Every row gives one point. A path goes straight from each point to the next, and from the last back to the first. The post is the endless flat space through its rows: a point in 2 columns, a line in 3, a plane in 4, and so on, so that a path can go around it. How many times does the path go around the post? Going back the other way cancels.

Post (1 x 2):
4,2
Path (22 x 2):
-18,2
-5,-27
47,-17
22,8
35,7
35,-49
48,38
13,40
-18,14
-29,-40
20,-55
33,3
43,-29
20,32
-10,20
-60,-27
-13,-56
39,-24
29,17
26,27
23,20
2,24
Times around: 3

Post (2 x 3):
48,2,-18
-11,-17,19
Path (30 x 3):
-4,6,17
25,-5,25
17,-20,21
45,-13,-12
-24,-22,7
71,35,-76
34,13,-11
59,9,-4
30,-20,19
11,-28,-2
-12,-20,-17
0,24,-42
71,42,-12
8,-9,33
15,-34,54
43,-23,-14
-15,-23,-31
-33,14,-13
64,17,-14
-9,-25,58
27,-23,30
1,-51,30
-17,-23,-22
32,15,-38
36,10,-5
1,-14,66
56,-27,6
-19,-34,8
-48,-38,-7
13,4,-21
Times around: 5

Post (5 x 6):
38,11,30,4,13,10
-35,-45,-31,9,-2,7
-23,-4,5,8,-51,-24
32,-13,0,-7,20,1
-42,4,-43,9,3,15
Path (29 x 6):
-17,-25,-4,9,-33,-42
-47,-7,-8,-13,14,-27
17,44,40,-3,43,40
-20,0,-3,-4,28,50
-33,21,-11,-20,30,-1
43,-12,22,-4,35,-9
4,-70,-23,15,-14,-37
80,42,42,9,-29,-29
28,0,-14,-10,50,7
-35,32,16,-6,25,10
48,-54,41,-12,9,-53
14,3,13,25,6,-18
-60,44,-37,7,44,21
42,29,37,0,37,31
-11,-78,-27,24,-3,63
19,-8,-2,3,-18,11
-27,20,29,8,-19,17
-69,-34,-23,4,-17,-21
-2,-19,-10,5,-7,-23
30,-45,-40,1,34,2
34,19,12,26,-23,34
-19,-7,-43,1,9,41
57,-19,-12,11,3,23
21,-75,-15,30,48,16
-42,31,31,3,-54,-52
-46,31,-33,-17,-28,-23
43,-4,44,7,30,38
27,19,49,-33,-37,-57
-13,-49,-28,-1,21,-16
Times around: 0

Post (7 x 8):
-29,-25,-47,42,-16,-2,0,-6
4,-26,1,8,12,-50,-24,20
19,17,16,-24,-3,46,27,-2
-5,4,5,14,-16,-40,0,-6
-12,52,-12,-37,12,17,-17,59
-32,-5,-5,27,31,16,-14,8
13,9,10,-50,22,10,21,-23
Path (26 x 8):
-27,-55,-34,4,-25,28,18,-17
-94,-10,0,63,23,-29,10,-12
-2,43,51,-18,15,-45,21,6
29,46,7,7,1,5,35,-18
37,-62,13,5,12,-12,-10,-33
-6,39,8,-44,-23,49,-11,46
-69,-38,-34,3,53,-37,-17,-2
-25,10,-8,31,14,-42,19,-4
35,-9,18,31,41,-52,-19,16
-6,6,34,2,78,-40,23,-47
32,31,-6,-55,26,18,-13,27
20,37,13,-35,-35,-41,-2,-11
-27,-48,42,26,7,-64,-18,1
1,-18,-30,15,-33,26,42,10
-24,-43,-16,43,52,-7,-16,4
-27,-19,-61,2,41,55,-1,55
-4,-38,-23,35,49,19,-2,3
8,43,23,-1,-11,-26,-18,27
-4,13,16,37,-53,44,-17,35
-93,-14,35,70,13,12,11,-36
12,4,28,24,-14,17,24,26
-29,21,39,30,-13,7,32,-9
7,16,20,32,3,-37,29,-28
52,7,41,-33,45,-13,-38,0
20,-2,40,23,-27,-10,-43,21
-25,3,16,4,-49,-3,-7,45
Times around: 4
